Every row gives one point. Two turns around zero, p and q, are shown by what they do to some points. Write where each new point lands after one turn and then the other. Backwards means that the second turn is done in reverse. Each puzzle has new turns, and all numbers are rounded.
In the rows, 128 means zero.

Turn p:
[146 136  74] => [171 126  90]
[162 104 104] => [165  97 126]
[ 99 159 194] => [ 76 171 168]
[104 113 140] => [ 99 118 127]
Turn q:
[ 63 147 149] => [150 165 184]
[159  97 157] => [116  77 131]
[119 170 128] => [165 150 124]
[152 107 145] => [119  93 126]
[147 119  60] => [ 90 155  74]
Where do these land?
p, then q: [114 163 136] => [159 150 124]
q, then p backwards: [ 93 116 137] => [136 137 164]
p, then q: [105 138  71] => [104 162  82]
p, then q: [162 128 130] => [135  96 120]
p, then q: [112  65 183] => [ 98 114 207]
p, then q: [182 158 111] => [155  89  85]

Turn p:
[117 136 162 130] => [129 130  98 149]
[112 133 175 123] => [129 139  90 159]
[ 57 115 113 100] => [148 136 170 191]
[142 149  65 135] => [110  93 175  99]
[158 150  93  90] => [ 77 134 161 109]
[172 131 175 197] => [151 104  53  82]
[137  82 114 122] => [153 160 148 108]
Turn q:
[112 116 119 101] => [101 121 120 109]
[141  83 111 106] => [126 138 105  80]
[ 66 185 139 139] => [ 96  81 147 189]
[153 196 122 130] => [118 168 140 187]
[115 122 183 145] => [150 100 175 124]
[181  58  99 117] => [157 167  88  59]
[128 135 122 159] => [150 121 119 148]
Where do these land?
p, then q: [101  82 116 161] => [156 181 146 117]
q, then p: [ 99 168 162 150] => [175 130  86 118]
p, then q: [167 130 142 120] => [ 88 125 116 136]
p, then q: [189  81  78  99] => [ 62 145 196 134]
p, then q backwards: [ 92 140 176 111] => [128 172  88 150]
p, then q backwards: [121 167  94 126] => [ 85 138 153 115]

Turn p:
[ 91 135 106 167 100 136] => [101 140  83 116 159 144]
[188 119 164  87  98 103] => [102 112 189 125  68 131]
[197  97 156  86 140 179] => [144  78 210 162 124 147]
[ 71 152 138 151 146 132] => [137 177 102 126 165 114]
[113 176  97 152 142 102] => [131 152  69 147 113 112]
[ 79 118  86  98  92 112] => [141 142  94  73 116 173]
[157  99 149 155 177 131] => [138  94 150 144 150  75]
Turn q:
[171 130 119 151  53 140] => [183  95 145 126  89 176]
[158 159 178 109 111 145] => [163 114 185 119 143 110]
[165  72 106  94 166  65] => [ 65 161 131 104 167 195]
[111 153 117 170 139 133] => [114 109 112 128  92  99]
[112 165 116 108 124 100] => [125  94 108 106 156 117]
[ 84  89 141 165 104 157] => [164 173  97 140  86 114]
[ 95 128 119  98 198 156] => [ 84 150 117 172 164  84]
Where do these land?
p, then q: [ 53  78  99 170 112 115] => [ 75 122 106 170 205 138]
p, then q: [143 167 106  89  96 112] => [185 101 121 151 106 132]
q, then p backwards: [182 113 131 123 108 136] => [142 123 137  83 113 162]
p, then q: [ 86 136 122 183 146 139] => [ 63 107 106 133 135 121]
q, then p: [138  98  99 132 145 101] => [145 147 112 132 158 160]
q, then p: [132 137 208 144 160 129] => [116 186 159 118  78 102]
p, then q backwards: [163 167 132  55 128 163] => [186  89 125 145  94 182]
